Every row gives one point. The points of each table are mixes of a few directions, plus a little noise. Count the directions of each table, and those that both share. Where both have some left over, give the other angles between the two spaces (their principal angles), to ten degrees, smallest first.

First, 4 rows:
[[-0.35 -0.08 -0.19]
 [ 0.75 -0.37  0.81]
 [-0.05  0.28 -0.25]
 [-0.35  0.18 -0.38]]
Second, 4 rows:
[[ 0.07  1.01  0.01]
 [ 0.01  0.22 -0.01]
 [-0.06 -0.81 -0.02]
 [-0.04 -0.45 -0.01]]
Directions: first 2, second 1, shared 0; angles 30

First:
[[-0.30  0.17 -0.21  0.47]
 [-0.21  0.09 -0.20  0.29]
 [ 0.23 -0.50  0.22 -1.03]
 [-0.18  0.28  0.49  0.29]
 [ 0.45  0.26 -0.68  0.50]
 [ 0.00 -0.27  0.35 -0.54]]
Second, 7 rows:
[[ 0.86 -0.14 -0.79 -0.24]
 [-0.53  0.11  0.41  0.21]
 [-0.53  0.17  0.08  0.45]
 [-0.35  0.06  0.26  0.16]
 [ 0.22 -0.06 -0.04 -0.18]
 [ 0.86 -0.26 -0.22 -0.67]
 [-0.54  0.12  0.31  0.30]]
Directions: first 3, second 2, shared 2

First (8 x 4):
[[-0.69  1.19  0.12 -0.19]
 [ 0.11 -0.10  0.01 -0.09]
 [-0.28  0.23 -0.03  0.29]
 [-0.19  0.11 -0.03  0.27]
 [-0.22  0.22 -0.01  0.18]
 [ 0.17 -0.36 -0.05  0.15]
 [ 0.19 -0.45 -0.08  0.24]
 [ 0.91 -0.83  0.08 -0.86]]
Second, 6 rows:
[[ 0.78 -0.88  0.00 -0.47]
 [-0.17  0.20  0.00  0.10]
 [ 0.11 -0.12  0.00 -0.07]
 [-0.86  0.97 -0.01  0.52]
 [-0.12  0.13  0.00  0.07]
 [ 0.26 -0.30  0.00 -0.16]]
Directions: first 2, second 1, shared 1

First, 8 rows:
[[ 0.00  0.24  0.22  0.15  0.12 -0.35]
 [-0.07 -0.34  0.85  0.28 -0.43  0.28]
 [ 0.23  0.24 -0.38 -0.48  0.43 -0.78]
 [ 0.15  0.07  0.40 -0.09  0.19 -0.58]
 [-0.29 -0.35  0.05  0.21 -0.83  0.96]
 [-0.13  0.32 -0.71 -0.04 -0.07  0.08]
 [ 0.12  0.32 -0.40  0.03  0.85 -0.33]
 [-0.03 -0.50 -0.03 -0.07 -0.26  0.72]]
Second:
[[-0.06 -0.07 -0.18 -0.16 -0.43  0.19]
 [-0.10 -0.15 -0.29 -0.26 -0.65  0.28]
 [-0.14 -0.19 -0.41 -0.34 -0.88  0.42]
 [-0.02 -0.03 -0.07 -0.03 -0.16  0.07]
 [ 0.02 -0.01  0.04  0.01  0.06 -0.03]
 [ 0.30  0.34  0.72  0.61  1.62 -0.72]
 [ 0.07  0.11  0.20  0.17  0.43 -0.20]]
Directions: first 4, second 1, shared 1

First, 8 rows:
[[-0.04  0.11 -0.12  0.57  0.20 -0.22  0.68 -0.21]
 [ 0.57  1.30 -0.35  0.19  0.05 -0.67 -0.07 -0.35]
 [-0.76 -0.64  0.39 -0.40 -0.13  0.32 -0.27  0.62]
 [ 0.52 -0.40 -0.60 -0.11 -0.36  0.14  0.23 -0.27]
 [ 0.45  0.00 -0.01 -0.34  0.43  0.12 -0.31  0.13]
 [-0.87 -0.13  0.46  0.08 -0.48  0.04 -0.13  0.18]
 [ 0.03 -0.53  0.64 -0.13  0.34  0.53 -0.48 -0.07]
 [ 0.12  0.29 -0.39  0.12 -0.02 -0.29  0.36  0.00]]
Second (9 x 8):
[[ 0.26 -0.09 -0.16 -0.35  0.17  0.70 -0.46  0.29]
 [ 0.12 -0.04  0.05 -0.16 -0.09  0.15 -0.08  0.04]
 [ 0.04 -0.29  0.09  0.63  0.07 -1.10 -0.17 -0.67]
 [ 0.51  0.06  0.36 -0.27  0.31  0.15  0.24  0.54]
 [-1.27  0.13  0.36 -0.17 -0.15 -0.22  0.54 -0.63]
 [-0.43  0.02 -0.35  0.28 -0.25 -0.13 -0.11 -0.36]
 [ 0.58  0.03  0.20  0.38 -0.25 -0.81  0.39  0.01]
 [-0.17  0.31  0.00 -0.13  0.47  0.43  0.41  0.62]
 [ 0.36 -0.10 -0.54 -0.21 -0.28  0.82 -0.74  0.17]]
Directions: first 5, second 5, shared 2; angles 50, 60, 90

First:
[[ 1.14 -1.50 -0.64  0.00 -0.34 -0.01 -0.40  0.42 -0.63]
 [-0.41  0.54  0.23  0.00  0.12  0.01  0.15 -0.15  0.23]
 [-0.49  0.64  0.28  0.00  0.14  0.01  0.17 -0.18  0.27]
 [-0.68  0.89  0.38  0.00  0.20  0.01  0.24 -0.25  0.37]
 [-0.13  0.17  0.08  0.00  0.04  0.00  0.05 -0.05  0.07]
 [ 0.74 -0.96 -0.42  0.00 -0.22 -0.01 -0.26  0.27 -0.40]
 [-0.17  0.22  0.09  0.00  0.05  0.00  0.06 -0.06  0.09]]
Second (10 x 9):
[[-0.61  0.80  0.35 -0.01  0.18  0.00  0.21 -0.23  0.34]
 [ 1.65 -2.16 -0.91  0.00 -0.49 -0.03 -0.58  0.61 -0.91]
 [-0.22  0.31  0.13  0.00  0.08  0.00  0.08 -0.07  0.12]
 [-0.25  0.33  0.13  0.00  0.09  0.00  0.09 -0.10  0.15]
 [ 0.20 -0.26 -0.10  0.01 -0.06  0.00 -0.07  0.08 -0.11]
 [ 0.21 -0.30 -0.13  0.01 -0.07  0.00 -0.08  0.09 -0.13]
 [ 0.03 -0.05 -0.03 -0.01 -0.01 -0.01 -0.02  0.01 -0.02]
 [-0.70  0.90  0.41  0.01  0.22  0.01  0.24 -0.26  0.39]
 [ 0.09 -0.11 -0.05  0.00 -0.04 -0.01 -0.03  0.04 -0.05]
 [-0.42  0.55  0.24  0.01  0.13  0.01  0.14 -0.15  0.25]]
Directions: first 1, second 1, shared 1

First:
[[-0.53  0.09  0.71 -0.23  0.12 -0.25 -0.24 -0.09 -0.24 -0.73  0.16]
 [ 0.49 -0.19  0.41  0.62 -0.16 -0.16 -0.06 -0.21 -0.13 -0.51 -0.20]
 [-0.32  0.11 -0.19 -0.37  0.10  0.08  0.02  0.12  0.06  0.25  0.12]
 [ 0.82 -0.25  0.09  0.81 -0.23 -0.04  0.04 -0.20 -0.02 -0.19 -0.31]
 [-1.45  0.42  0.05 -1.36  0.41  0.01 -0.14  0.28 -0.02  0.11  0.55]
 [ 0.77 -0.20 -0.32  0.60 -0.20  0.09  0.16 -0.07  0.11  0.28 -0.27]
 [-1.37  0.40  0.03 -1.27  0.38  0.02 -0.13  0.27 -0.02  0.10  0.51]
 [ 0.86 -0.24 -0.13  0.75 -0.24  0.02  0.11 -0.14  0.05  0.06 -0.32]
 [ 0.59 -0.13 -0.38  0.42 -0.15  0.12  0.16 -0.02  0.13  0.36 -0.20]
 [ 0.14 -0.02 -0.27  0.02 -0.03  0.10  0.08  0.05  0.10  0.29 -0.03]]
Second (9 x 11):
[[ 0.06  0.04 -0.83 -0.27  0.02  0.31  0.21  0.23  0.28  0.91  0.03]
 [-0.04 -0.03  0.41  0.14 -0.01 -0.16 -0.14 -0.12 -0.12 -0.47 -0.01]
 [-0.01 -0.01  0.16  0.04  0.00 -0.07 -0.06 -0.05 -0.05 -0.18  0.00]
 [ 0.03  0.03 -0.61 -0.22  0.04  0.20  0.14  0.17  0.20  0.67  0.02]
 [-0.04 -0.03  0.55  0.19  0.00 -0.16 -0.15 -0.13 -0.17 -0.60 -0.01]
 [-0.02 -0.02  0.44  0.15  0.00 -0.15 -0.13 -0.10 -0.16 -0.50  0.01]
 [-0.03 -0.05  0.82  0.27 -0.02 -0.29 -0.22 -0.22 -0.25 -0.94 -0.04]
 [ 0.10  0.15 -1.70 -0.58  0.03  0.60  0.45  0.46  0.58  1.89  0.06]
 [-0.04 -0.06  0.75  0.25  0.01 -0.28 -0.20 -0.21 -0.24 -0.85 -0.03]]
Directions: first 2, second 1, shared 1

First, 10 rows:
[[ 0.34  0.19  0.33 -0.52  0.34  0.15  0.66  0.34  0.19 -0.69 -0.89]
 [ 0.33  0.03  0.40 -0.08 -0.46 -0.38 -0.75 -0.84 -0.44  0.04  0.30]
 [-0.10 -0.14  0.05  0.13  0.38  0.01  0.02  0.13  0.50  0.25  0.45]
 [ 0.33  0.00  0.31 -0.11  0.18  0.10  0.26  0.37  0.38  0.05 -0.29]
 [-0.38 -0.05  0.41  0.62 -0.36 -0.37 -0.69 -0.53  0.14 -0.63  0.75]
 [ 0.02  0.26  0.04  0.73 -0.41  0.12  0.46  0.72  0.28 -0.36 -0.23]
 [ 0.58  0.10  0.49  0.11 -0.20 -0.09 -0.02  0.13  0.27  0.36  0.04]
 [ 0.11  0.27 -0.65 -0.40  0.40  0.08  0.78  0.22 -0.26  0.22 -0.31]
 [-0.47 -0.01 -0.80 -0.50 -0.07  0.02 -0.19 -0.59 -0.98  0.06 -0.13]
 [-0.75 -0.57 -0.54  0.06  0.16  0.30 -0.50  0.05 -0.10  0.73  0.33]]
Second, 10 rows:
[[-0.40  0.21 -0.62  0.57  0.00 -0.34  0.06 -0.34 -0.11  0.11  1.02]
 [-0.72 -0.15  0.34  0.49 -0.19  0.07 -0.29  0.14  0.30 -1.20 -0.09]
 [-0.28 -0.23 -0.30 -0.33  0.38  0.22  0.05  0.10 -0.01  0.25 -0.13]
 [ 0.05  0.36 -0.01  0.57 -0.38 -0.49 -0.10 -0.48 -0.13 -0.33  0.72]
 [-0.19 -0.14 -0.39 -0.56  0.44  0.03 -0.04 -0.34 -0.27  0.27  0.07]
 [ 0.49 -0.11  0.31 -0.38  0.02  0.29  0.13  0.41  0.09  0.38 -0.70]
 [-0.19 -0.02  0.13 -0.43  0.10 -0.22 -0.35 -0.72 -0.32 -0.63  0.04]
 [ 1.11  0.35  0.31 -0.13 -0.34 -0.21  0.19 -0.06 -0.16  0.68 -0.12]
 [-0.84 -0.49 -0.25  0.12  0.38  0.62  0.12  0.83  0.47 -0.08 -0.39]
 [ 0.97  0.22  0.46  0.09 -0.40  0.04  0.24  0.44  0.13  0.55 -0.42]]
Directions: first 6, second 4, shared 4

First:
[[ 0.90 -0.20  0.64 -0.20 -0.72 -0.35 -0.10  0.01  0.27  0.30 -0.07  0.23]
 [ 0.01  0.15 -0.52  0.24  0.14  0.61 -0.17  0.23  0.21  0.14  0.24  0.28]
 [-0.33  0.29 -0.46  0.11  0.63  0.47 -0.15 -0.08 -0.27 -0.78  0.32  0.06]
 [ 0.31 -0.08  0.61 -0.23 -0.74  0.16  0.05  0.26 -0.07  0.21 -0.20  0.08]
 [-0.17  0.37  0.16 -0.23  0.19  0.70 -0.20  0.05 -0.57 -1.14  0.24  0.10]
 [-0.40 -0.39 -0.21 -0.12  0.38 -0.88  0.68 -0.27  0.13  0.35  0.22 -0.39]
 [-0.72 -0.30  0.06 -0.10  0.08 -0.65  0.64 -0.03 -0.14  0.51 -0.24 -0.53]
 [ 0.03  0.35 -0.63  0.29  0.47  0.67 -0.47  0.04  0.10 -0.37  0.29  0.32]
 [ 0.37 -0.19  0.32  0.22 -0.46 -0.79 -0.23 -0.14  0.35  0.76 -0.79 -0.13]]
Second, 8 rows:
[[-0.44  0.13  0.44  0.61 -0.16  0.23  0.39 -0.21 -0.02 -0.17  0.29  0.02]
 [-0.06 -0.04 -0.16 -0.10  0.09 -0.03 -0.01  0.09 -0.03  0.11 -0.07 -0.07]
 [-0.94 -0.05 -0.44  0.37  0.49 -0.09  0.42  0.44 -0.64  0.55  0.18 -0.47]
 [-0.71  0.06  0.06  0.65  0.21  0.03  0.44  0.13 -0.47  0.19  0.37 -0.25]
 [ 0.34  0.04  0.30 -0.25 -0.40  0.23 -0.11 -0.34  0.60 -0.35 -0.25  0.29]
 [-0.06 -0.08 -0.31 -0.39  0.04  0.03 -0.05  0.10  0.17  0.15 -0.32 -0.07]
 [-0.29  0.02  0.04 -0.04 -0.16  0.25  0.19 -0.11  0.31 -0.03 -0.20  0.01]
 [ 2.14 -0.10  0.05 -0.85 -0.09 -0.65 -1.28 -0.11  0.07 -0.45  0.01  0.53]]
Directions: first 5, second 3, shared 1; angles 70, 70

First, 8 rows:
[[-0.61 -0.20 -0.07 -0.86 -0.35 -0.20  0.97  0.55  0.09  0.13  0.45 -0.04
   0.97  0.19]
 [-0.19 -0.05 -0.02 -0.26 -0.08 -0.07  0.26  0.13  0.05  0.04  0.13 -0.04
   0.26  0.08]
 [-0.55 -0.18 -0.07 -0.79 -0.32 -0.20  0.86  0.51  0.10  0.13  0.41 -0.04
   0.88  0.17]
 [ 0.11  0.03  0.01  0.15  0.06  0.05 -0.17 -0.08 -0.03 -0.04 -0.09  0.02
  -0.15 -0.04]
 [-0.29 -0.09 -0.01 -0.41 -0.15 -0.11  0.47  0.25  0.04  0.08  0.21 -0.02
   0.46  0.09]
 [ 0.36  0.10  0.03  0.52  0.21  0.15 -0.56 -0.31 -0.06 -0.09 -0.27  0.03
  -0.58 -0.10]
 [ 0.90  0.28  0.09  1.25  0.50  0.32 -1.44 -0.81 -0.16 -0.21 -0.64  0.06
  -1.43 -0.27]
 [ 0.25  0.08  0.02  0.37  0.15  0.10 -0.38 -0.23 -0.07 -0.08 -0.18  0.02
  -0.39 -0.06]]
Second:
[[ 0.56  0.79 -0.64 -1.27  0.21  0.23  0.78 -0.38  0.41  0.14 -0.14  0.25
  -0.47  0.64]
 [-0.31 -0.06  0.02  0.99  0.00  0.03 -0.11  0.29 -0.49  0.25 -0.66  0.05
   0.28  0.39]
 [-0.17  0.22 -0.12  0.12  0.31  0.27  0.14  0.23 -0.12  0.13 -0.19 -0.24
   0.06  0.35]
 [ 0.31  0.15 -0.20 -0.33 -0.23 -0.17  0.25 -0.30  0.10  0.06 -0.17  0.41
  -0.21  0.15]
 [-0.62 -0.80  0.90  0.83 -0.04 -0.68 -0.77  0.45 -0.04 -0.49  0.77 -0.02
   0.22 -0.77]
 [-0.16 -0.07  0.19  0.15  0.07 -0.27 -0.08  0.16  0.01 -0.10  0.15  0.15
  -0.02  0.02]
 [ 0.38  0.07 -0.24 -0.85 -0.12  0.53  0.07 -0.37  0.26 -0.02  0.33 -0.45
  -0.05 -0.52]
 [ 0.02  0.69 -0.29 -0.50  0.51 -0.15  0.58  0.14  0.18  0.04 -0.19  0.38
  -0.36  1.01]
 [-0.14 -0.17  0.05  0.53 -0.07  0.27 -0.16  0.10 -0.28  0.14 -0.21 -0.30
   0.28 -0.13]
 [ 0.11 -0.75  0.34  0.37 -0.66 -0.06 -0.63 -0.30 -0.08 -0.13  0.33 -0.18
   0.26 -1.16]]
Directions: first 1, second 4, shared 0; angles 70
